Each row is a point. Each copy is the shape, with its points in the same order, stretched, turned, moved and blurred by noise. Is it also mirrored, or only turned?

Shape (5 x 2):
[[-0.17  0.33]
 [ 0.31 -0.31]
 [-0.30  0.27]
 [-0.10  0.32]
 [-0.13 -0.42]]
Copy 1, 5 rows:
[[-0.35  0.23]
 [ 0.40 -0.26]
 [-0.47  0.13]
 [-0.29  0.23]
 [-0.05 -0.57]]
Copy 1 is: only turned
Copy 2 (5 x 2):
[[-0.35  0.58]
 [-0.20 -0.46]
 [-0.28  0.63]
 [-0.38  0.53]
 [ 0.11 -0.14]]
Copy 2 is: mirrored

Shape, 8 rows:
[[ 0.50  0.29  0.13]
 [-0.03 -0.22  0.24]
 [ 0.07 -0.44  0.16]
 [-0.18  0.26 -0.27]
 [-0.15 -0.33  0.19]
 [ 0.24 -0.40  0.15]
 [-0.27  0.17  0.58]
 [ 0.49 -0.38 -0.15]]
Copy 1, 8 rows:
[[-0.25 -0.23  0.54]
 [ 0.08 -0.31 -0.22]
 [ 0.29 -0.33 -0.18]
 [-0.12  0.57 -0.04]
 [ 0.20 -0.26 -0.39]
 [ 0.25 -0.52  0.08]
 [-0.31 -0.37 -0.51]
 [ 0.35 -0.26  0.49]]
Copy 1 is: only turned
Copy 2 (8 x 3):
[[ 0.12  0.44  0.69]
 [ 0.31 -0.21 -0.12]
 [ 0.50  0.01 -0.33]
 [-0.45  0.06  0.14]
 [ 0.32 -0.29 -0.31]
 [ 0.56  0.22 -0.20]
 [ 0.06 -0.83  0.41]
 [ 0.48  0.79 -0.20]]
Copy 2 is: only turned
Copy 3 (8 x 3):
[[ 0.48 -0.12  0.44]
 [ 0.22 -0.13 -0.24]
 [ 0.11 -0.37 -0.32]
 [-0.35  0.28  0.20]
 [ 0.07 -0.13 -0.36]
 [ 0.20 -0.46 -0.16]
 [ 0.66  0.34 -0.26]
 [-0.10 -0.59  0.13]]
Copy 3 is: mirrored
Copy 4, 8 rows:
[[ 0.41  0.30  0.18]
 [-0.13  0.32 -0.28]
 [ 0.02  0.22 -0.54]
 [ 0.05 -0.23  0.51]
 [-0.22  0.23 -0.32]
 [ 0.16  0.24 -0.54]
 [-0.61  0.62  0.19]
 [ 0.57 -0.03 -0.55]]
Copy 4 is: mirrored

Shape, 9 rows:
[[-0.20  0.31 -0.41]
 [ 0.05 -0.38  0.03]
 [ 0.28 -0.17  0.57]
 [ 0.18 -0.49 -0.32]
 [ 0.33 -0.10  0.57]
 [ 0.14  0.19 -0.20]
 [ 0.23  0.27  0.29]
 [-0.14  0.26 -0.04]
 [-0.32  0.17 -0.24]]
Copy 1, 9 rows:
[[-0.57  0.37  0.08]
 [ 0.05 -0.30  0.15]
 [ 0.65 -0.11 -0.18]
 [-0.24 -0.48  0.12]
 [ 0.65 -0.11 -0.22]
 [-0.26  0.20 -0.19]
 [ 0.25  0.19 -0.28]
 [-0.18  0.39  0.07]
 [-0.33  0.34  0.35]]
Copy 1 is: only turned
Copy 2:
[[ 0.01 -0.35  0.15]
 [ 0.31  0.17 -0.30]
 [-0.08  0.48 -0.26]
 [ 0.78  0.14 -0.14]
 [-0.16  0.42 -0.17]
 [ 0.14 -0.06  0.18]
 [-0.28  0.24  0.13]
 [-0.24 -0.17  0.00]
 [-0.05 -0.32  0.02]]
Copy 2 is: mirrored
Copy 3 (9 x 3):
[[-0.40 -0.57  0.11]
 [ 0.10  0.49 -0.28]
 [ 0.79  0.77 -0.11]
 [-0.31  0.60 -0.03]
 [ 0.79  0.75 -0.04]
 [-0.06 -0.05  0.33]
 [ 0.54  0.15  0.21]
 [ 0.05 -0.31  0.00]
 [-0.25 -0.50 -0.15]]
Copy 3 is: only turned
Copy 4:
[[-0.68  0.39  0.14]
 [-0.03 -0.22 -0.47]
 [ 0.64 -0.80 -0.08]
 [-0.21  0.34 -0.58]
 [ 0.75 -0.73 -0.03]
 [-0.11  0.22  0.17]
 [ 0.36 -0.34  0.30]
 [-0.26 -0.08  0.16]
 [-0.64  0.07 -0.07]]
Copy 4 is: only turned

Shape, 10 rows:
[[ 0.07  0.00  0.00  0.45]
 [ 0.33  0.42  0.38  0.39]
 [-0.11  0.02 -0.65 -0.60]
 [-0.47 -0.26 -0.41  0.10]
 [-0.05  0.17 -0.16  0.43]
 [-0.05 -0.23 -0.52 -0.49]
 [-0.23 -0.30  0.41  0.34]
 [ 0.22 -0.24  0.08  0.47]
 [-0.03  0.21 -0.45 -0.03]
 [ 0.47  0.07  0.50 -0.39]]
Copy 1, 10 rows:
[[-0.03  0.33 -0.24  0.26]
 [-0.31  0.33 -0.70  0.62]
 [ 0.68 -0.54  0.11 -0.72]
 [ 0.15  0.00  0.13 -0.63]
 [ 0.10  0.35 -0.46  0.00]
 [ 0.55 -0.53  0.37 -0.50]
 [-0.70  0.14  0.09  0.17]
 [-0.07  0.31  0.01  0.53]
 [ 0.47 -0.02 -0.28 -0.33]
 [-0.38 -0.45  0.00  0.60]]
Copy 1 is: mirrored
Copy 2 (10 x 4):
[[-0.15 -0.05 -0.25  0.23]
 [-0.47 -0.07  0.02  0.50]
 [ 0.32 -0.47  0.46 -0.21]
 [ 0.18 -0.36 -0.29 -0.26]
 [-0.09 -0.28 -0.24  0.30]
 [ 0.32 -0.24  0.33 -0.29]
 [-0.34  0.06 -0.40 -0.26]
 [-0.07  0.21 -0.29  0.16]
 [ 0.10 -0.42  0.13  0.17]
 [-0.39  0.16  0.54 -0.04]]
Copy 2 is: mirrored

Shape:
[[ 0.11 -0.15  0.25 -0.40]
 [ 0.30  0.06 -0.23  0.34]
 [ 0.01  0.08  0.12 -0.58]
 [-0.75  0.11 -0.68 -0.04]
 [ 0.01 -0.28 -0.03 -0.06]
 [ 0.22 -0.24  0.42 -0.57]
 [ 0.11  0.02  0.14  0.10]
 [ 0.24 -0.05 -0.52  0.17]]
Copy 1 (8 x 4):
[[ 0.06 -0.66  0.28 -0.40]
 [-0.07  0.48 -0.31 -0.22]
 [-0.19 -0.80  0.21 -0.06]
 [ 0.12 -0.47 -0.52  0.74]
 [ 0.35 -0.35 -0.09 -0.37]
 [ 0.10 -0.85  0.43 -0.61]
 [ 0.09  0.10  0.24 -0.22]
 [-0.03  0.20 -0.71 -0.20]]
Copy 1 is: only turned
Copy 2:
[[ 0.01 -0.25  0.61  0.05]
 [ 0.10  0.09 -0.37  0.21]
 [ 0.14 -0.46  0.53 -0.15]
 [ 0.51  0.26 -0.24 -0.77]
 [ 0.12  0.21  0.32  0.06]
 [-0.03 -0.30  0.86  0.19]
 [-0.22 -0.11  0.06  0.06]
 [ 0.52  0.24 -0.28  0.16]]
Copy 2 is: mirrored
Copy 3 (8 x 4):
[[ 0.12  0.10  0.03 -0.26]
 [-0.24 -0.25 -0.38  0.64]
 [-0.17  0.08  0.26 -0.43]
 [-0.79  0.48  0.53  0.25]
 [ 0.08  0.18  0.00  0.19]
 [ 0.27  0.10  0.06 -0.38]
 [-0.06 -0.15 -0.02  0.20]
 [-0.31  0.03 -0.55  0.52]]
Copy 3 is: mirrored
